Each row is a point. Each copy is the shape, with its points in the same order, turned, moved and blurred by noise. Say if it was mirrored as well.

Shape (6 x 3):
[[ 2.48  2.28 -1.28]
 [ 0.63  2.47 -3.17]
 [-3.55  0.60  1.00]
 [-0.90  0.64  3.29]
 [ 0.58 -1.89 -2.93]
 [-0.77 -1.19 -0.22]]
Copy 1, 6 rows:
[[ 1.55  3.02 -2.01]
 [ 2.23  1.52 -3.74]
 [-2.52 -0.63 -3.15]
 [-3.83  1.08 -0.02]
 [ 1.92 -1.77 -2.06]
 [-0.01 -1.34 -1.09]]
Copy 1 is: only turned
Copy 2, 6 rows:
[[ 1.93 -1.76  1.69]
 [ 2.61  0.87  1.31]
 [-3.43  1.92  0.01]
 [-3.97 -1.62  0.82]
 [ 1.52  0.24 -3.05]
 [-1.21  0.14 -1.84]]
Copy 2 is: only turned
Copy 3:
[[ 2.21 -0.34  3.36]
 [-0.32 -1.01  3.97]
 [-2.56  2.20 -0.56]
 [ 0.76  3.34 -1.25]
 [-0.42 -3.21  0.18]
 [-0.72 -0.28 -1.00]]
Copy 3 is: mirrored
Copy 4 (6 x 3):
[[ 3.09 -1.63 -1.39]
 [ 1.58 -3.92 -1.24]
 [-1.46 -1.99  3.43]
 [ 0.52  0.51  3.47]
 [-1.71 -0.94 -2.58]
 [-1.33 -0.29  0.40]]
Copy 4 is: mirrored

Shape (9 x 3):
[[-0.30 -0.89 -3.00]
 [-1.24 -0.45 -2.20]
 [ 2.67 -1.36  0.65]
 [ 0.83 -2.12 -1.25]
 [ 1.28 -0.90  0.92]
 [-0.70 -1.17 -2.59]
 [ 0.37 -5.11  0.26]
 [-2.25 -2.74 -1.33]
 [ 2.72  3.48 -0.07]]
Copy 1, 9 rows:
[[ 2.49  0.92 -2.01]
 [ 1.26  1.59 -1.90]
 [ 1.10 -2.62  0.99]
 [ 2.25 -0.15  0.10]
 [-0.15 -1.43  0.53]
 [ 2.19  1.24 -1.55]
 [ 2.80  0.71  3.15]
 [ 1.86  2.87  0.22]
 [-1.52 -3.91 -2.98]]
Copy 1 is: mirrored
Copy 2, 9 rows:
[[-2.31 -1.29  0.00]
 [-2.19 -0.22  0.70]
 [ 2.16 -0.97 -1.57]
 [ 0.00 -1.81 -0.08]
 [ 1.74  0.05 -0.62]
 [-2.03 -1.21  0.55]
 [ 2.26 -3.34  2.08]
 [-1.01 -1.28  2.86]
 [-0.13  2.54 -4.25]]
Copy 2 is: only turned
Copy 3:
[[ 0.48 -0.46 -3.35]
 [-0.20 -0.81 -2.08]
 [ 3.52  0.83  0.64]
 [ 2.51 -0.47 -1.91]
 [ 2.57 -0.06  0.56]
 [ 0.50 -0.85 -2.63]
 [ 4.67 -3.03 -1.44]
 [ 0.86 -3.08 -2.16]
 [-0.11  3.76  1.81]]
Copy 3 is: only turned
Copy 4 (9 x 3):
[[-2.41  1.76 -2.90]
 [-2.82  1.42 -1.50]
 [ 0.91 -1.68 -2.54]
 [-1.60 -0.52 -2.95]
 [ 0.23 -1.33 -1.27]
 [-3.03  1.42 -2.59]
 [-3.00 -3.62 -3.28]
 [-4.39 -0.51 -1.33]
 [ 2.87  2.27 -1.01]]
Copy 4 is: only turned
